Each row of a before or after table is a point. The points were changed in one or more steps. Then noise was added and the rows were shuffled. The steps act on columns, c1 being the first. What was done? A step turns or swaps two columns, mirrors them in a line or flattens them onto one, adds a multiple of one to another, or multiplies or shifts one. Angles are multiples of 10 degrees, from the lower column toward the higher: turns from -170 to 170, lines from 10 to 170 but not 90. Use the fewest steps. Two steps may share a column if one is a turn and the other turns, adds or multiplies; they go together, in the order done. Otherwise the lowest column goes first.

Before (9 x 2):
[[-67  22]
 [ -8  49]
 [-10 -26]
 [ 16 -42]
 [-15   2]
 [ 22  51]
 [-55  -6]
 [  7  26]
 [ -1 -33]]
After (9 x 2):
[[ -4  26]
 [ 44  33]
 [-17  27]
 [-36  26]
 [ 12   5]
 [ 68  12]
 [  8 -27]
 [  6 -54]
 [ 32 -36]]
Steps: turn c1 and c2 by -150 degrees

Before:
[[ -6   1 -37 -18  31  14   6 -41]
 [ -2  13  22 -54 -21 -20 -24   0]
 [ 35  21  -5  18   3 -61 -48 -45]
 [-23   6  47  28  27   1  16 -29]
 [ -5   2   7  41  21 -15  31   3]
 [ 27   2  15 -27 -46 -39   7 -25]
 [-19 -15  16  36  20  15  -4  15]
 [-18  15  25  18 -52 -29  -8 -19]
 [ 71   8 -24 -10  27  -5 -72 -75]
 [  5  -6  65  11  -8 -41 -39  -2]
 [ 16  13 -24   0 -18  14 -17 -45]
 [ 11  16   5  34   1  32  30  -1]
 [-33  54   5 -18  11  33  44  21]]
After:
[[ -21   12   23  -54  -22   -1  -21    1]
 [  35   16    5   34    0   11   31    1]
 [   0    7   46   30   29  -21   14  -47]
 [  -5    3  -24   -9   29   71  -74 -122]
 [ -17    0    6   43   20   -5   31    3]
 [  31   55    5  -17   12  -32   41   33]
 [ -60   18   -6   20    2   35  -49  -73]
 [  13    2  -38  -17   30   -7    8  -64]
 [ -40   -6   67    9   -7    5  -40   -2]
 [  17  -13   13   36   19  -19   -5   27]
 [ -27   16   23   19  -53  -17   -8  -33]
 [  15   11  -24    1  -18   18  -19  -74]
 [ -39    0   16  -28  -46   27    7  -40]]
Steps: swap c1 and c6; multiply c8 by 1.6

Before:
[[-28  -8  35  50   3 -10 -38 -38 -40  43   3  -4  -7 -33]
 [ 22  31 -67 -66 -48  33 -11 -13  -3  -2 -24   1  48 -25]
 [-15   5  27  -1  61 -24 -33 -16 -31  33   4 -16   2 -38]
 [ -8  12  12  26  12  -1 -14 -12 -49  35  35 -54  -7 -11]
 [ -5  -6  -8 -78 -77  60   4   8  15 -14  -4 -25   5 -36]
 [-10  23  31  22  28  23 -36 -19 -34 -11  26  -6  27  -1]
 [ 28  28  -4 -50 -40  30 -17   1 -22  -6 -28  -3 -14   4]
 [ 24  -4 -26 -61 -62  22   0  -2  46  -4 -15 -15  23  14]
 [ 12  12   0   7 -27 -24 -10 -41  15 -19  -9 -44 -24 -77]]
After (9 x 14):
[[-15  -9  28  -1   4 -45 -29 -18 -34  34   4 -17  62 -37]
 [ -6   1  -7   1   5 120   2   7  15 -13  -5 -26 -76 -35]
 [ -7  -3  14  -2  -8  -5  -8 -10 -46  37  36 -52  12 -12]
 [ 28  -2  -6   1 -14  61  -6   2 -21  -5 -29  -3 -39   3]
 [-12  -8  32   0  27  44 -23 -20 -34 -13  25  -8  26   1]
 [ 13  -2   0   1 -25 -48  -6 -39  14 -19  -8 -44 -28 -76]
 [ 22   2 -69   2  49  63  -1 -15  -2  -4 -26   1 -50 -26]
 [ 24   0 -28  -1  22  43   1  -1  46  -4 -17 -17 -63  14]
 [-28 -14  35   0  -8 -19 -36 -40 -40  46   2  -5   3 -34]]
Steps: flatten c2 and c7 onto the line at 70 degrees; multiply c4 by 0; swap c5 and c13; multiply c6 by 2

Before:
[[-68  -7  27  -9 -41 -43  58  17  -5 -22  26 -34 -11 -50 -56  -1 -69 -16
    8   7  26   6   0  24]
 [-32  -8 -20  -4  23  -7 -11  16   5 -29  14   6 -18 -28  36  20 -17  21
   75  12 -34  18   6 -26]
 [ -3  21  42   9  11  57 -17  86   0 -79 -10  17  -9 -29 -39 -25  -5  20
    6  10 -41  34 -20 -51]
 [ 22 -16 -27  18   3  82  37   2 -46  37  23 -16   7 -14  58  -5  32  44
   30  -7  15  34  -4  42]
 [  6  -5  53  20  27  42   5  62  22 -24  -5  14 -20   5  33  46  11  -2
   75  28   9 -15 -19 -38]
 [ 42  -3 -26   9  -2  30 -15 -32 -59   3  -3  -5  26 -62 -19  73  -1  29
   47 -47 -41  47  18  73]
 [ 46   3 -14  15 -29  16  26  64 -81 -17  29  20 -14  12  36  52   6   7
  -17 -31  26 -20  -2   9]
 [-34  14 -46   0 -54  13 -14  -1 -10 -31  30 -73   8  23  11 -15  18 -23
   13   6 -43  10 -22 -36]
 [ 27 -21  32  17 -11  23  12  -2  12  71  11  20 -37   3  36 -26  22  26
    3 -21 -48  37  51 -28]
 [ 16  20   4  42  16   4   3  33 -44 -89 -14  45  13   9  14  -3  21  33
   25   8 -76   9 -43  39]]
After, 10 rows:
[[ 26 -22  33 -21  -5  24   7   0  14  70  21  22 -38   6  37 -29  21  18
    3 -20 -46  38  47 -25]
 [-68 -10  27 -11 -41 -41  58  22  -5 -21  15 -32  -7 -54 -56   1 -71 -26
    4   9  23   3   0  25]
 [-30  13 -42   8 -56  10 -12   2  -7 -35  18 -74  10  22  14 -14  19 -31
   14   8 -42   9 -20 -37]
 [ -6  24  41  -1  11  58 -21  87   1 -78  -2  13 -12 -28 -37 -26  -7  24
    4   9 -45  37 -18 -52]
 [ 15  21   1 -41  15   2 -17  28 -43 -91   2  44  12   8  13  -2  21  32
   26  12 -77   7 -45  38]
 [-32  -7 -17   7  22  -6  -7  16   5 -24  22   8 -19 -27  31  17 -17  12
   77  14 -36  17   8 -31]
 [  8  -8  51 -17  27  45  -1  63  22 -28  -7  13 -19   5  32  48  16   0
   77  29   7 -14 -21 -39]
 [ 42  -4 -28  -2  -1  30 -17 -31 -61   2  11  -2  24 -61 -17  75  -1  21
   44 -48 -40  47  19  76]
 [ 49   4 -17 -24 -31  12  19  65 -83 -18  27  22 -13  13  38  50  10  -9
  -18 -29  24 -19  -4  10]
 [ 22  -9 -25 -30   4  85  27  -2 -46  37  44 -21   4 -13  59  -7  36  29
   33  -4  18  35  -3  43]]
Steps: mirror c4 and c7 in the line at 100 degrees; turn c11 and c18 by -30 degrees

Before (8 x 64):
[[ 20   0 -10  -2 -33  10 -18  13  -1 -41 -28   9   1  11  -1 -23  -2  16
  -32   7  -9 -34   3 -40  -9  52 -37 -31 -38  14  19 -30  -9  34  53  -6
   48 -27  15 -26  15 -18   0   1  -6 -10  61 -20 -47  24  20   2 -13  -8
    8 -49  10  23 -24   7  -4  62   4 -19]
 [-16 -41 -64 -12 -57 -19   0  34   9  -7 -11  46  -7 -39   9   1  21   8
   -7  36  -7 -35  56  37  14  53 -29 -42  23  25 -49  40   5 -23  38 -46
   54  61  -6  -7 -40  58  82  16 -49  -5  31  35 -47  -1  17  26  -4 -27
  -30 -20 -17  19 -84 -11  -2  45 -19  45]
 [ 16 -18   1   0  40  15 -15  22   3 -41 -34 -10 -45  27 -36  -8   4   2
   11  -2 -12 -37 -58 -17   4 -36 -51  18 -14  20  23 -59 -12  56   9  39
    1 -44  52  14  15   8 -41 -14  11   3  36 -63  -8  37  11 -19  17  17
  -28 -27  34  23  26   3 -26  81 -21  -3]
 [ 22 -64 -49  20 -23 -21 -11 -12  -3  46  19  87  22 -35  30  35  -3   6
   62   7  20 -31  20  51 -46  52  12 -21 -17  13 -29  30  26 -11   2 -52
   43   7 -35  48 -75  14  56  10 -23  10  -8  38  -5 -20  16  73  -7  -7
  -15   3   0 -19 -46 -60  30  20 -64  -9]
 [ 61  23  30  10  24  71 -38 -23 -42  17 -25 -20 -57  41 -24  20  31  12
   65   2  44  28 -13 -27  27  -9 -11  24 -22 -19  38   9  29  65  -9  54
  -39 -36 -28 -13  23 -11 -48   0  70  45  22 -10   3  40 -10  52   4  35
   34  53  43 -29   1  -9  24   4 -14 -32]
 [ 36 -21 -26  13 -12   5 -18   2  19  16  13  73  14 -65  71  32 -17  18
   48  33 -20 -20  24  27 -64  36   3 -33  13   3 -40  58  18 -24 -12 -47
   36   8 -35  38 -32  60  42  36 -27  21 -19  34  -5  -7 -12  54  -2 -30
   -6  29  -2  11 -26 -30  29   1 -20   3]
 [ 37  36  23  18  27  81   6 -45 -41 -24 -12 -15  -6  72 -27  13  52  -5
   47 -32  30  44   6  -6  33  22  48  12 -19 -40  40  27  21  53 -54  24
    1 -50 -40  12   4 -12 -35  46  48  42 -30   1  61  43 -22  94  19  26
   57   9  15 -15  -5   4  29 -21 -15  -4]
 [-18  27  -3 -11  -1  10 -18  -1 -11 -59 -57  20 -47   4  -6 -62  11  27
   -2  -9 -14 -10  -4  11 -47  -7 -36  27  17  34  40 -54 -10  39  27   9
   11 -64  18 -30   0 -27 -32  -3  -6 -28  56 -40 -44   2  16  21   9  26
    2 -27  18  29 -14   2 -14  87 -19 -10]]
After, 8 rows:
[[ 36  36  21  20  25  82   5 -45 -40 -23 -13  -6  -5  73 -26  13  52  -5
   47 -33  31  45  -1  -6  34 -49  46  11 -18 -37  39  27  20  51 -53  25
    0 -52 -39  12   4  -9 -35  46  48  41 -29   0  61  43 -22  92  18  28
  -36   8  16 -15  -6   3 -32 -22 -14  -2]
 [ 22 -66 -50  21 -23 -21 -11 -11  -2  45  18 -85  25 -36  30  34  -3   6
   61   8  20 -32   0  51 -47 -41  11 -20 -16  13 -29  29  26 -12   5 -52
   44   7 -33  47 -76  13  55  11 -24   9  -9  39  -5 -19  16  72  -7  -7
   40   2   0 -20 -45 -58  34  22 -64 -11]
 [ 21  -1 -10  -2 -31   9 -17  14   1 -42 -28  -3   0  10  -3 -24  -3  16
  -31   6  -9 -36 -16 -42  -7 -48 -37 -30 -39  14  17 -29  -7  33  53  -6
   47 -26  15 -27  16 -19   0   0  -8  -8  62 -19 -47  26  21   3 -14  -7
   17 -48  10  23 -25   7  10  62   4 -19]
 [ 60  24  30  11  23  71 -40 -24 -42  16 -25   1 -55  40 -23  20  31  11
   64   3  45  27  -9 -28  25  -7 -12  26 -22 -19  39   9  29  65  -9  54
  -40 -36 -26 -14  23 -12 -47  -2  70  45  21 -10   3  40 -11  53   4  35
  -37  52  44 -31  -2  -9 -31   3 -13 -32]
 [ 16 -18   2   0  41  14 -15  23   3 -43 -35  25 -44  27 -38  -7   3   0
   11   0 -11 -38 -42 -18   6  60 -51  18 -13  20  22 -58 -12  55  10  39
    2 -43  53  13  17   8 -42 -16  11   2  36 -62  -8  38  13 -20  18  17
    0 -26  33  21  25   4  13  80 -21  -2]
 [-16 -40 -63 -12 -56 -20   0  34   9  -9 -11 -33  -9 -39   9   1  19   8
   -8  38  -6 -33  36  36  12 -43 -29 -40  23  24 -47  41   4 -24  38 -47
   54  61  -8  -7 -39  58  82  16 -49  -4  32  36 -49  -2  18  27  -3 -30
   60 -19 -17  21 -83 -12  31  45 -19  47]
 [ 37 -21 -23  14 -12   3 -18   2  19  15  13 -74  13 -65  72  34 -17  18
   47  32 -20 -21  12  27 -65 -34   2 -35  14   4 -41  56  18 -23 -12 -45
   36   8 -36  38 -32  59  42  37 -26  19 -18  33  -5  -6 -12  53  -2 -30
   24  29  -2  11 -25 -31  26   0 -20   4]
 [-18  28  -4 -11  -2  10 -19  -1 -12 -58 -56  -7 -48   5  -6 -61  13  25
   -3  -8 -13  -9   0  10 -46   6 -35  28  15  35  40 -54 -12  40  25   8
    9 -65  19 -30   0 -28 -32  -2  -7 -28  57 -41 -42   1  16  20   9  26
   -5 -27  19  30 -14   2  23  88 -17 -11]]
Steps: turn c12 and c61 by 140 degrees; turn c23 and c26 by 20 degrees; turn c26 and c55 by 150 degrees

Before, 13 rows:
[[  12   23   62  -60   25   82  -22   41  -41   17    6   -5  -32    1
     3   59  -44   40   12   25    9   53   -4  -10   51   37   -6  -59
    32  -63   41  -24  -33   38  -24  -11  -13  -15  -64  -51  -17   12
    20   -4  -40  -28   16   34   -5  -16   -7   -3  -21    2   23  -19
     6  -16   31   52  -28  -69  -33  -43]
 [  33   -8    1  -11  -36  -20  -39   41   31  -31   -5    0   21  -10
     6   35   19   32   13   18  -12  -14   45   16   -6  -29  -34  -34
    24    9    9   32    8   39   13   20   18   31    0   -2   -5   10
    51   63   41   42   30   -1    6  -16   20  -12  -15   42   16   39
    -1   10   -2    9   27   -1   48   24]
 [ -16   48   48  -57    3   28  -13   29  -13  -15   17   16  -13   77
     1   57   10   73   20   -2  -11   55  -25    9   70   18  -27  -85
    21  -63   50   -8  -35   34  -34    4  -31  -18  -39  -59   -8   31
    38   44  -11  -29  -11   32   14   23   11  -21  -30  -48   61  -34
   -37    4   57   60  -17  -35  -33  -63]
 [   5  -21  -12  -16    5  -15  -10   42   29  -12   46   38   36   66
   -23   32   38   12   -8   90  -41   -9   18   24  -35  -14   31  -17
     9   24  -25  -25   -1   43  -19   37    7   45    4  -10  -48   -4
    10   23   -2   45   57    9    7   17   -6  -26  -52   36   18   15
    10   28    7   21   12   12   54   14]
 [  94   -7   22  -50  -47    9   35  -38   42   49  -22  -68  -30  -39
    30   -3  -19  -33  -19  -33   10  -28  -37   24   22   14  -23  -48
   -22  -51   49    0   43  -44   27  -47  -37   12  -57   10   26  -17
   -43  -38  -42  -39  -50   32  -40  -48   85   -8    8  -33  -15  -14
    11  -24  -13   18  -52  -48   43    5]
 [  16  -19  -18   21  -20  -16  -24   23   -1  -36  -21   28   38   14
   -18   41   35   29  -22   19  -38   13   19   24  -37   10   34    4
    28    5    3  -16   15   51  -22   28   31   54   -4   -4  -55   17
    56   10   29   51   21  -15   43   10   36  -19  -66   27   24    8
    -8   39  -49    0   22   10   22  -15]
 [  62    3    1   12  -54   17  -11  -24   47   30  -14  -56  -39  -20
    42  -64  -27   25   -8  -32  -12  -27   -6   14   25  -54  -15  -14
   -25  -15   41   22   45    1   17  -16  -33    6  -45   15  -37  -55
   -12   17   35   -7  -37   -4   15  -38   63  -21   -5    5  -39   -2
    29   10   -2   45  -53  -49   38  -26]
 [  17  -17    3    0  -47   -8  -33   -8   30   33   -6  -13   36    7
   -17  -23    4   29   10  -15  -42  -17  -31  -14  -15  -42  -53   14
    20  -13    9   31   60   20   17    5   30   39  -11   20  -13  -20
     8   14   -7  -18   -5  -42    7   -3   69   -2    3   28  -17   31
    20    7  -12   11  -15  -35   40   -1]
 [  61  -16   26    8  -50   25    7  -13   28   13  -29  -51    0  -17
     9  -28   24   14   15  -25   -9  -47    3   26    1  -20   -9  -17
    41   -1   37   40   23   -9  -19  -12   -7  -11  -10    6   11  -24
   -27   13  -26   20    2   -7   26   40   78  -31   -7   35  -13   12
    46  -17  -13   -8  -35  -31   40   -6]
 [  43    4   51  -52  -14   40   67    3   10   72  -30  -46  -57    6
    31   52  -22  -61   35  -48   22   -9  -38  -12   28   27  -17  -43
   -48  -39   56   19    5  -40   19  -64  -40  -24  -66    5  -15   33
   -56  -38  -33  -54  -86   65  -17  -51  -15   -9   36   10   -2  -69
    29  -51  -14   37 -104  -32   25  -36]
 [ -12  -27   -6  -41    8    1   -7   67   -2  -20    2   -8   21   22
   -31   35   38   40   -3   31  -43   28    5   -3   10  -27   38   -6
   -28   21   26  -10  -37   11  -43   35   16   40   -9   -8  -49   -7
    10   11   25   22   31    1  -22   23   -7   24  -47   21   60   -9
   -16   21  -31   -1    7    0   21   42]
 [   5  -38   33  -20   57  -25   21   36  -46   36   22  -22   12   18
    11   30   28  -19    1    7  -73    9   31   42  -14  -31   26    2
   -14   42  -36  -14  -57   -7  -63   35  -23   86  -22  -21  -63   49
     3  -34  -10   21   -2   26  -32  -23   -1   13  -18   37   39  -39
   -28   44   12    9   27    8   14  -10]
 [  54   44   11   33  -52  -11  -20  -43   13   30   14  -68   -4  -43
    21   -3   -9   28    0  -20  -29  -42  -22  -26   25   16  -34    2
   -22   12   20   28   29  -13   19    7  -23   -5  -20    2   -1  -36
   -10   -2   -6   -2  -31   -8   13  -18   59  -16  -12   -2  -21   40
    28   13    2   21  -59    6   24   12]]
After (13 x 64):
[[ -14   47   47  -58    6  -20    9   30  -13  -13   20   11  -12   79
    -5   55    8   73   15    2  -11   57  -23   13   73   18  -27  -81
    18  -65   53  -11  -87   30  -33    2  -31  -13  -45  -60  -10  -42
    38   44  -12   30  -10   33   19   24    6  -41  -30  -78   62  -34
   -41    4   58   62  -13  -31  -12  -66]
 [   3  -40   32  -23   55   42   12   37  -47   38   20  -21   14   16
     8   24   29  -17   -1    6  -69   12   32   44  -12  -35   26    2
   -17   46  -38  -16  -46   -6  -65   38  -21   85  -21  -20  -64  -37
     5  -34  -13  -27   -5   31  -35  -21    0   23  -19   65   37  -36
   -27   44   15    6   28    9    6   -7]
 [  93   -7   20  -50  -45  -13   10  -37   42   54  -18  -66  -30  -34
    33    1  -18  -34  -17  -31   11  -23  -37   22   32   19  -23  -44
   -23  -49   47    0  106  -44   31  -52  -37    9  -50    8   25   12
   -41  -38  -44   36  -52   34  -40  -45   86   26    7  -45  -17  -14
     7  -20  -14   17  -53  -50   46    6]
 [  13   23   64  -58   28  -75   -1   45  -42   19    3   -5  -31    3
     0   58  -39   40   13   25   10   51    1   -7   52   35   -4  -57
    35  -68   39  -27  -95   38  -26  -13  -16  -21  -65  -55  -17  -40
    21   -5  -40   32   17   36   -6  -18   -5  -31  -16  -76   31  -18
     7  -15   29   54  -29  -70  -25  -40]
 [  19  -23  -16   21  -21   23  -30   26   -1  -35  -16   31   45   14
   -20   41   32   30  -21   21  -33   16   20   21  -35    5   34    7
    29   10    0  -15  -58   49  -23   29   29   54    1   -3  -57  -11
    53   13   30  -50   21  -14   45   10   38   -2  -66   43   22    6
   -11   38  -52   -1   20   17   14  -16]
 [  55   47   18   31  -51   -5  -32  -42   14   34   14  -64   -5  -36
    18   -7   -7   33    1  -22  -25  -40  -25  -21   22   15  -32    5
   -28   18   26   23   45  -11   17    6  -21  -12  -18    1   -2   37
   -11   -8  -10    6  -28   -7   10  -21   60   -1  -12    7  -22   39
    31    6   -1   21  -57    6   21   14]
 [  65    6    0   13  -54  -32  -35  -25   43   30   -8  -56  -37  -19
    48  -67  -29   25  -14  -32   -3  -24   -5   16   29  -57  -10  -13
   -28  -13   36   18   44   -5   18  -12  -35    5  -48   14  -36   48
    -8   15   35    5  -38   -3   17  -38   64    6   -1  -11  -43   -5
    24   14   -1   42  -50  -47   28  -29]
 [   7  -23  -10  -13    7   12  -33   40   34  -15   46   38   36   63
   -23   34   38   10   -5   95  -44   -8   20   25  -35  -13   34  -13
    15   21  -26  -27  -65   43  -19   32    5   43    8   -7  -46    6
     6   23   -5  -50   57    9    9   16   -6   10  -52   54   19   14
    10   31    2   22   11   10   48   17]
 [ -16  -24   -9  -49    4   -3  -19   68   -2  -22    3   -9   25   20
   -35   39   40   40   -4   32  -46   27    3   -2    4  -27   36   -4
   -31   23   31  -10  -55    9  -44   32   13   37   -9   -9  -46    6
    10    4   20  -22   30    0  -23   18   -7   35  -48   24   56  -13
   -16   23  -27    2    6    4   -3   45]
 [  20  -17    1   -6  -49   -4  -48  -13   28   35   -6  -14   37    7
   -19  -17    3   30   10  -15  -40  -17  -34  -14  -19  -40  -58   13
    19  -19   11   30   34   17   21   12   34   38  -10   23  -14   24
     9   12   -5   16   -3  -46    3   -6   72    9    4   32  -15   32
    21   10  -10    9  -16  -35   14    2]
 [  43    6   51  -52   -8  -30   43    1   11   75  -33  -42  -57   10
    33   52  -29  -61   37  -56   24  -13  -38  -10   27   29  -17  -44
   -51  -42   57   15   65  -38   23  -69  -40  -27  -68    3  -20  -47
   -53  -38  -33   58  -80   66  -21  -56  -15   28   35  -26    0  -70
    27  -51  -13   35 -109  -37   46  -37]
 [  59  -17   31    9  -47  -30  -12  -11   27   18  -28  -51   -2  -15
     5  -23   23    9   22  -26  -10  -41    1   20    2  -23  -10  -22
    39    3   32   43   37  -12  -14  -15   -2   -8  -13    2    8    8
   -29   13  -21  -17    2  -12   27   37   82   -3   -8   10  -14   13
    40  -18   -9   -5  -35  -31   46   -7]
 [  33   -5    0  -12  -39   21  -58   42   29  -34   -2   -4   25   -5
     8   37   25   34   10   19  -12   -9   42   18   -7  -30  -38  -34
    18   11   10   30  -48   42   11   23   18   31   -4   -2   -7   -1
    47   65   40  -41   30    4    2  -21   19    2  -19   61   14   37
    -2   12    0    4   28    1   23   30]]
Steps: add -1 times c6 to c54; turn c6 and c42 by -160 degrees; turn c7 and c63 by 30 degrees; turn c52 and c63 by -40 degrees; add -1.5 times c34 to c33; multiply c46 by -1
